Each row is a point. Each copy is the shape, with its points in the same order, turned, moved and blurred by noise. Some copies are also mirrored. Which?

Shape (6 x 2):
-53,-43
38,102
8,-25
6,25
10,30
-5,-58
Copy 1 (6 x 2):
-36,62
-9,-112
13,16
2,-15
1,-23
20,57
Copy 1 is: mirrored
Copy 2 (6 x 2):
-22,64
-14,-111
13,25
-9,-12
1,-33
30,59
Copy 2 is: mirrored

Shape (9 x 3):
-28,-32,-104
-27,21,26
34,6,-56
30,12,33
33,20,-1
15,5,34
32,4,-21
0,-17,37
-41,-23,-25
Copy 1 (9 x 3):
31,-15,-121
-32,11,7
54,35,-51
21,20,29
32,36,2
11,7,25
43,26,-16
7,-18,20
-8,-29,-49
Copy 1 is: only turned
Copy 2 (9 x 3):
-55,-37,-82
13,18,28
-58,42,-40
-30,56,38
-35,58,7
-25,41,43
-56,40,-6
-32,14,56
-21,-31,-11
Copy 2 is: mirrored

Shape (9 x 4):
-106,-24,-5,57
-59,45,-9,12
-2,-44,-89,30
-52,34,61,-39
49,-22,-35,29
12,29,2,-5
9,13,45,-54
11,47,15,-3
-76,-17,9,51
Copy 1 (9 x 4):
-120,-16,-30,11
-43,39,-48,-8
-25,-78,-4,-77
-1,37,-46,69
13,-43,33,-42
21,18,4,-3
51,11,-26,50
25,36,0,2
-90,-17,-11,3
Copy 1 is: mirrored
Copy 2 (9 x 4):
-104,23,9,32
-36,73,-8,13
19,-41,-46,37
-31,93,49,-55
55,3,18,41
32,59,26,-7
23,59,61,-62
37,85,29,-2
-77,31,18,30
Copy 2 is: only turned
Copy 3 (9 x 4):
-65,72,-58,54
-56,-16,-26,33
51,10,-103,34
-86,-7,6,-34
71,3,-33,-3
3,-23,-4,-8
-28,-23,4,-68
-2,-27,19,-7
-42,63,-35,34
Copy 3 is: mirrored

Shape (10 x 4):
-35,-51,25,-29
-56,37,-72,-58
3,-82,35,35
78,30,16,-29
-2,-23,74,-15
29,-9,50,-41
-29,21,28,-42
37,-24,9,12
24,-105,51,5
2,44,-9,16
Copy 1 (10 x 4):
-74,13,43,-5
-42,67,-82,5
-43,-22,99,45
62,-11,12,-26
-36,-40,56,-18
7,-11,38,-38
-37,-15,-18,-39
11,-2,43,26
-27,-8,121,27
12,-24,-37,29
Copy 1 is: mirrored
Copy 2 (10 x 4):
-20,-42,33,-51
-52,-23,-91,-32
2,-59,76,17
83,26,-24,-7
21,-3,69,-46
48,7,26,-53
-16,9,-6,-47
52,-31,24,19
31,-70,91,-14
3,25,-30,27
Copy 2 is: only turned
Copy 3 (10 x 4):
1,-66,37,-17
-86,-16,-49,-62
40,-58,31,50
58,41,-9,-56
38,-16,67,-17
48,-9,39,-51
-17,-7,37,-52
40,-1,-5,8
79,-77,32,26
-21,43,3,-2
Copy 3 is: only turned

Shape (12 x 6):
28,31,-38,43,-21,-13
28,29,-52,46,45,30
-22,11,27,43,22,-18
7,21,-25,27,18,7
47,21,-2,17,9,23
31,-27,-9,50,36,-37
45,53,23,67,53,-35
23,-40,54,-18,14,4
42,60,-42,7,25,-12
6,-31,83,18,-24,12
-65,-51,34,-105,-15,12
-31,-64,51,-86,-36,-22
Copy 1 (12 x 6):
5,30,-29,55,2,-45
-26,52,-49,64,11,22
-16,-46,4,56,-4,-8
-17,15,-20,49,6,8
-17,40,16,47,1,-8
-58,3,14,75,45,-42
14,12,27,121,41,-11
-70,-15,68,-10,13,-23
29,53,-12,48,37,-1
-52,-40,66,24,-46,-43
-66,-57,40,-106,32,0
-54,-53,50,-95,25,-46
Copy 1 is: mirrored
Copy 2 (12 x 6):
12,31,-9,58,11,-14
42,19,-59,11,21,-35
-27,-2,8,-14,-8,-46
13,14,-21,8,13,-15
50,26,-1,12,-18,-21
22,-29,12,27,23,-65
10,50,9,4,15,-100
41,-34,62,-26,-37,-21
40,59,-10,16,41,-19
3,-24,59,-7,-78,-30
3,-58,78,-71,-13,88
5,-61,114,-32,-15,61
Copy 2 is: mirrored

Shape (14 x 8):
37,25,-26,27,-74,32,-1,-32
-29,11,-5,-25,-46,28,73,-26
17,-62,45,27,23,-56,-52,29
-16,43,19,21,-10,35,15,-29
3,-22,-5,-13,20,-15,-24,68
35,-35,12,37,42,-12,-27,54
14,-19,57,54,17,-46,-80,19
42,-59,28,64,-22,18,-42,-26
-17,23,14,-44,-10,95,42,-36
0,-48,33,25,17,-7,-39,49
32,-17,35,65,-14,1,3,-2
8,-22,61,27,33,-12,-5,70
-80,-19,-24,1,39,35,27,53
-4,-21,-12,1,65,-8,14,12
Copy 1 (14 x 8):
30,58,2,55,-44,4,9,-69
-15,-4,-26,2,-70,6,63,-25
-30,-60,50,19,65,-26,-41,-15
24,35,35,2,-34,27,54,-5
-33,-29,-9,41,25,16,-32,23
-21,-40,30,58,59,19,-16,1
-7,-12,79,1,72,-21,-43,-6
37,-33,66,42,30,16,-8,-85
-5,24,-16,-18,-63,80,80,-20
-39,-50,46,30,26,14,-24,-10
3,-19,52,52,17,-13,28,-43
-68,-28,58,44,43,13,14,18
-19,-73,-7,16,-51,49,12,66
0,-64,-18,15,34,12,26,25
Copy 1 is: mirrored
Copy 2 (14 x 8):
-33,-2,-44,77,-61,13,27,-18
-46,-22,-61,-27,-26,39,42,-1
43,-44,40,51,8,-37,-72,21
-48,-10,11,15,-26,30,24,-42
-10,6,29,17,18,-42,-17,63
29,-5,42,57,27,-19,-18,38
17,-32,73,82,-14,-30,-86,0
31,-68,7,105,-2,-11,-16,-28
-53,-35,-5,-23,-32,29,98,-22
10,-50,46,50,20,-29,-25,39
24,-20,8,66,-4,36,-20,-3
18,-30,68,27,24,18,-30,65
-65,-6,12,-18,83,1,20,20
14,10,12,-11,44,-31,4,0
Copy 2 is: mirrored
Copy 3 (14 x 8):
25,-20,-53,-9,-18,28,-20,-32
17,-46,-24,-41,-61,11,45,36
-61,-19,10,-3,75,-54,-77,35
20,-24,0,21,-17,7,40,1
-46,45,18,-20,40,-5,-35,40
-83,6,13,12,71,0,-40,17
-36,-1,14,54,79,-56,-72,15
-27,-73,-22,36,47,13,-78,-8
35,-52,56,-19,-47,69,32,17
-55,-1,20,22,44,-6,-68,51
-44,-48,-24,43,30,0,-16,-9
-81,9,39,26,15,-28,-28,35
-37,12,34,-1,23,43,53,121
-35,-7,30,-26,70,9,18,39
Copy 3 is: mirrored

Shape (13 x 9):
18,-56,16,25,-49,-59,48,-30,-39
-66,-46,-20,10,-85,-11,23,-8,-66
8,27,29,0,-6,46,-4,27,16
6,-85,-56,29,-22,-2,18,-7,-53
-21,35,-15,-44,-70,89,-26,-37,-6
-45,46,22,-36,-15,78,-5,24,-65
17,-18,21,-58,57,-10,70,-16,30
-70,22,-21,19,-12,46,-36,-13,3
25,-48,-67,20,-40,-98,-18,15,-71
-50,19,73,-31,-7,81,-28,-5,1
-43,94,17,-48,-15,48,33,0,16
20,-62,-32,27,-28,-13,43,45,5
35,13,41,47,69,72,58,-22,11
Copy 1 (13 x 9):
90,-32,51,7,15,-53,-6,29,-30
33,-14,37,-4,-58,-24,24,106,-4
9,31,-40,-16,-33,7,-17,-33,-1
49,-44,15,35,5,1,0,58,29
-13,-12,-59,-76,-63,44,43,26,-25
-26,35,-56,4,-90,25,7,42,-51
69,46,-2,43,30,34,29,-54,-64
-64,5,-10,-7,-25,14,37,8,-3
50,-61,-23,41,54,-88,6,87,20
-34,58,-16,-54,-51,43,-10,-17,-58
-23,50,-46,-19,-76,11,73,-29,-62
80,8,7,30,5,-21,12,10,63
23,-13,2,44,-51,47,-25,-95,-24
Copy 1 is: only turned
Copy 2 (13 x 9):
29,27,-23,5,-42,-3,20,-91,2
26,50,-81,32,-19,64,23,-30,-30
23,-18,40,-6,-1,27,17,52,22
-15,29,-45,25,-95,15,7,-20,-36
28,-72,-42,-20,-3,102,-2,55,7
57,8,-14,-35,21,62,-14,85,-27
-5,-16,-15,-46,5,-81,2,14,50
-32,-18,-11,35,31,75,-6,46,-18
17,61,-29,71,-91,18,-66,-60,10
45,-53,8,-10,60,32,30,72,-26
18,-8,-11,-54,64,55,-6,65,54
-10,42,-3,27,-80,-3,41,-1,32
-35,-21,77,-83,-4,-23,29,24,-16
Copy 2 is: mirrored
Copy 3 (13 x 9):
24,-55,-96,-32,-50,-6,2,-5,-61
-21,-57,-77,-37,-55,62,-72,-58,-64
-17,-17,7,38,25,-9,-44,-29,-32
-10,0,-85,-42,-36,72,-30,18,-54
-56,-8,-49,9,73,13,-93,-80,-64
-44,-25,29,-7,12,-1,-110,-57,-73
-22,-2,5,-52,31,-41,48,-24,-28
-9,27,-23,9,-2,24,-90,-84,-9
17,-45,-108,-71,-52,31,-73,53,21
-5,-26,46,35,52,13,-59,-100,-51
-76,-9,21,11,26,-61,-62,-87,-33
-29,-22,-57,7,-45,37,9,23,-22
9,69,14,38,4,-40,16,-17,-91
Copy 3 is: mirrored
Copy 4 (13 x 9):
7,-4,52,-13,22,-51,-36,-90,-18
-38,-48,81,4,13,20,27,-103,-43
-28,37,-5,7,7,2,53,29,-27
31,7,34,37,-3,18,12,-116,-26
-20,-23,33,-48,-43,39,117,7,-32
-70,35,23,-28,15,67,78,-14,-64
-18,52,-42,-43,14,2,-15,-30,65
-24,-47,-1,16,31,57,79,-11,-29
43,-27,55,33,-17,23,-80,-88,-65
-41,25,31,-31,51,44,105,33,-2
-98,-10,-27,-64,-6,21,59,28,-20
-6,12,15,62,-22,-16,-17,-75,6
-3,76,-84,-8,48,-37,67,-28,-9
Copy 4 is: mirrored

Shape (12 x 9):
29,-71,-14,37,27,-46,66,-75,-17
-34,56,38,-13,-36,5,-78,-29,-21
-4,-37,-11,25,-39,1,3,44,-75
46,4,32,-52,27,-38,-36,-4,-1
40,37,-39,62,19,33,60,12,-53
16,-112,-10,14,-34,21,-62,-4,-1
-68,38,24,16,-49,-10,-65,15,42
-18,47,12,17,-38,-34,-52,22,69
38,64,-9,-40,-26,-23,-28,-58,-25
5,-4,-68,2,19,-15,16,17,-32
55,18,-26,38,-18,-43,25,-27,-35
9,26,-18,-4,-28,4,57,23,20
Copy 1 (12 x 9):
18,-71,-32,71,-78,22,58,-33,84
-1,37,-24,17,17,-89,-4,-27,-33
-57,-20,-33,59,-43,8,10,54,-18
65,-29,-4,-23,-17,-38,11,22,15
-33,-38,-74,31,12,84,37,-17,-5
16,-18,17,85,-102,-11,-59,14,-10
-42,48,19,17,22,-69,-55,-23,19
-6,29,4,9,42,-43,-65,-10,51
49,9,-96,-2,2,-54,15,-13,11
-37,-54,-63,-6,-43,19,-7,3,22
14,-43,-84,54,4,10,22,6,46
-20,29,-43,-4,-13,46,7,7,54
Copy 1 is: only turned
Copy 2 (12 x 9):
-10,-121,33,50,-50,-74,-25,28,20
-20,-11,-64,31,-13,44,1,-85,30
-27,-15,52,4,-57,32,-66,-20,-15
-19,-46,-28,-56,5,-29,5,-34,29
62,-9,3,33,-47,0,-73,58,-7
-92,-81,54,22,37,14,-71,-33,36
-25,26,9,59,24,43,36,-84,41
-15,37,10,30,34,3,40,-48,73
-24,-34,-87,-5,-46,4,5,-4,64
-29,-18,14,10,-26,-7,-12,51,-16
-4,-22,-5,24,-63,-37,-41,27,55
32,-19,36,5,-23,29,10,28,37
Copy 2 is: only turned
